Every row gives one point. Each copy is the shape, with its points in the same order, turned, moved and blurred by noise. Say if it was mirrored as well.

Shape (8 x 2):
[[  4 -32]
 [-36 -20]
 [-51 -44]
 [-49  20]
 [ 23 -75]
 [-56  27]
 [ 56   2]
 [  0  34]]
Copy 1 (8 x 2):
[[ 39  10]
 [ 19 -22]
 [ 40 -42]
 [-22 -34]
 [ 88  27]
 [-31 -41]
 [ 18  70]
 [-30  16]]
Copy 1 is: only turned
Copy 2 (8 x 2):
[[-24 -28]
 [  8 -49]
 [ -7 -75]
 [ 52 -45]
 [-68 -32]
 [ 59 -41]
 [-23  35]
 [ 30   5]]
Copy 2 is: mirrored
Copy 3:
[[-12   8]
 [-14 -25]
 [-47 -31]
 [ 15 -46]
 [-48  47]
 [ 18 -61]
 [ 35  51]
 [ 48 -13]]
Copy 3 is: mirrored

Shape:
[[ 32  16  64]
 [-19 -13 -24]
 [-69 -65 -35]
 [ 23  45  46]
 [  7  -9 -43]
 [  6  46  42]
 [ 34   9  49]]
Copy 1, 7 rows:
[[  34   28   42]
 [ -16  -39  -20]
 [   5 -110  -48]
 [  -1   28   51]
 [ -29  -25  -39]
 [   2    8   53]
 [  27   27   25]]
Copy 1 is: only turned
Copy 2 (7 x 3):
[[ 29 -15  72]
 [ 15  17 -34]
 [-46  25 -74]
 [ 52   2  57]
 [ 38   0 -43]
 [ 41  22  54]
 [ 24 -21  50]]
Copy 2 is: only turned
Copy 3:
[[  42   32   32]
 [  -4  -55  -10]
 [ -40 -108   17]
 [  27   39    2]
 [  20  -61  -31]
 [  10   38    1]
 [  44   16   25]]
Copy 3 is: only turned
Copy 4 (7 x 3):
[[-37  74   5]
 [ 25 -16  -1]
 [  8 -84 -27]
 [-14  65  31]
 [ 53   1  -7]
 [-19  49  45]
 [-17  66   0]]
Copy 4 is: mirrored

Shape:
[[ 56  45  37 -35]
 [-35 -34  11  27]
 [ 49 -43  67  46]
 [ 76  30 -17 -69]
 [ 53  -7  64  32]
 [-29  23  -7  13]
 [-35   3 -13  45]
 [-43  -6  11  15]
 [-63  -4  -9 -20]]
Copy 1:
[[ -2  56  41 -19]
 [-34 -48 -36  -3]
 [-24 -48  61 -53]
 [ 60  70  39  -2]
 [-29 -18  70 -39]
 [-41   9 -23  32]
 [-42 -29 -26  36]
 [-45 -18 -39  -4]
 [-32  12 -77   3]]
Copy 1 is: only turned
Copy 2:
[[ 38 -65  58  -9]
 [ -2  32 -16  39]
 [ 73  39  53  48]
 [ 30 -56  44 -74]
 [ 70   1  52  40]
 [ -2 -25 -31  26]
 [ 11   2 -49  39]
 [-15   4 -18  41]
 [-52  -5 -23  17]]
Copy 2 is: mirrored
Copy 3:
[[-14  93 -34 -36]
 [-21 -10  32  30]
 [-22  89  54  50]
 [ 33  84 -80 -24]
 [-21  97  37  16]
 [ -5  -4  13 -28]
 [  7 -16  43  -9]
 [-25 -10  18  -1]
 [-28 -39 -15  -6]]
Copy 3 is: mirrored
Copy 4 (9 x 4):
[[ 67  21 -18  36]
 [-44  13  36 -23]
 [ -5  21  61  73]
 [ 94 -37 -13  17]
 [  6  32  26  72]
 [-20  19 -31 -27]
 [-47   5 -10 -19]
 [-34  28  18 -24]
 [-12  18   9 -68]]
Copy 4 is: only turned

Shape, 10 rows:
[[ 19 -14 -33  14 -29 -33]
 [-13 -13   7 -27   4   1]
 [ 30 -55 -26 -55 -58  37]
 [-37 -64  28 -48  18  12]
 [-58 -11  36  34 -49 -57]
 [ 53 -62 -17  37  28 -47]
 [ -3  15  15 -48  30 -43]
 [-64   1  22  50 -59 -43]
 [ 41  10  24  36 -50 -39]
 [ 47 -66 -34  24   8  49]]
Copy 1:
[[  8   2 -15  35  -2   9]
 [-21  27  10 -16  31 -11]
 [  8 -53  40 -11   7 -52]
 [-66  17   7 -33  56 -39]
 [-73  48  11  48 -33  23]
 [-25 -37 -86  -1   7  22]
 [  6  72 -20 -35  25  -6]
 [-75  46  35  73 -27  40]
 [ -4  12  -6   4 -59  49]
 [-11 -88 -10  -3  38  24]]
Copy 1 is: mirrored
Copy 2:
[[ -14    5  -53    8  -16  -12]
 [  -7  -15  -18  -17   49    8]
 [  13  -50  -36  -84  -17   -3]
 [ -12  -59  -17  -40   84    6]
 [ -97   35  -53   -9   44   -3]
 [  -5  -45  -49   57   -8  -70]
 [  26   21  -15    5   74    1]
 [-110   28  -60    2   23   19]
 [ -52   34  -17   -1  -14  -32]
 [   0  -93   -4    8  -38  -14]]
Copy 2 is: only turned
Copy 3:
[[  8  17  -1 -23 -14 -57]
 [-39 -21  10   0 -15  -1]
 [-41  22 -27 -47 -89   2]
 [-72 -63 -15  -9 -22  13]
 [-31 -18 -27  61  22 -87]
 [ 31 -59  35 -52 -34 -68]
 [-53 -16  58  -9  15 -13]
 [-16   0 -47  67  23 -80]
 [ 18  17  29  33 -43 -86]
 [ 51 -46 -10 -42 -72  10]]
Copy 3 is: only turned

Shape (12 x 8):
[[ 56 -27 -21 -41  -6  21   4  45]
 [ 11  38  25 -19 -37 -13   7  34]
 [ 25 -35 -10 -11  13 -26 -37  -6]
 [ 72  32 -59  -2  59  55 -38 -41]
 [-29 -57   6 -19 -11  45 -29  10]
 [-28  28  -8  31 -26   5  44 -37]
 [ 50  -1  33   3  38  55 -29   1]
 [ 43  25  12   8  39 -34  -4  -1]
 [-21  48 -12 -40   5 -40  40  41]
 [ -1 -11   2  53  45 -38  11   9]
 [ 26   9  -8 -21  22   8  20 -33]
 [-27 -34  36  -5 -11 -18 -63 -27]]
Copy 1:
[[ 10 -30 -19  -8 -83 -33   8   5]
 [ 33   7  31  -8  -6 -33  -5  31]
 [ -7 -11 -51  -1 -13 -42 -31 -21]
 [ 62 -60 -90  25 -38  54 -28 -10]
 [-66  18 -25  -4 -40   6 -22  19]
 [ 38  61  12 -13   9  36  -9 -26]
 [ -8 -60 -35  25  -9  24  18  12]
 [ 45 -28 -19  34  13 -31  -4 -27]
 [ 51  30  52  38 -35 -39 -32  -9]
 [ 12  29 -28  51  17 -27  15 -49]
 [ 30 -17  -5   0 -21  17 -24 -40]
 [-49   8 -32 -11  36 -24 -50   3]]
Copy 1 is: mirrored
Copy 2:
[[ 37  -1  -1   3 -24  66 -47 -25]
 [ -6  48  -7 -21 -46 -13 -23  -2]
 [ 40  -7 -20   6  30  23  -8  35]
 [ 32   9 -45 121  32  25  -3 -37]
 [ -7 -70   9  -8  18  -9 -48   0]
 [  7  -6   9  29 -57 -68  28   2]
 [-10  -9 -42  18  38  27   4 -44]
 [ 13  43 -21  13  11  22  32  11]
 [ -6  61  64  -1 -41   4   0  13]
 [ -1  -9  -9  10   0  16  64  46]
 [ 43  16  12  33   6  -9  18 -29]
 [ 11 -25 -19 -30  49 -45 -20  38]]
Copy 2 is: mirrored
Copy 3:
[[ 14  13  18   4  12  59 -47  28]
 [  2  19  19  13 -55  25   7 -17]
 [-22 -27  22 -36   6   2 -47 -18]
 [ 52 -16  56  25 100 -16 -39 -22]
 [-63 -53 -19  35  23  24 -20   8]
 [  8  -7 -25  11   0 -52  51  -7]
 [ 23 -13   8  49  26   0 -76 -22]
 [ 26   0  38 -14 -14 -41 -55 -17]
 [ -9  15  59  14 -52 -17  24  31]
 [ 24 -46  10 -26 -29 -50 -26   6]
 [ -6  16  13  11  35 -29 -17  -4]
 [-74 -51   2  -9   4  -5 -28 -62]]
Copy 3 is: mirrored
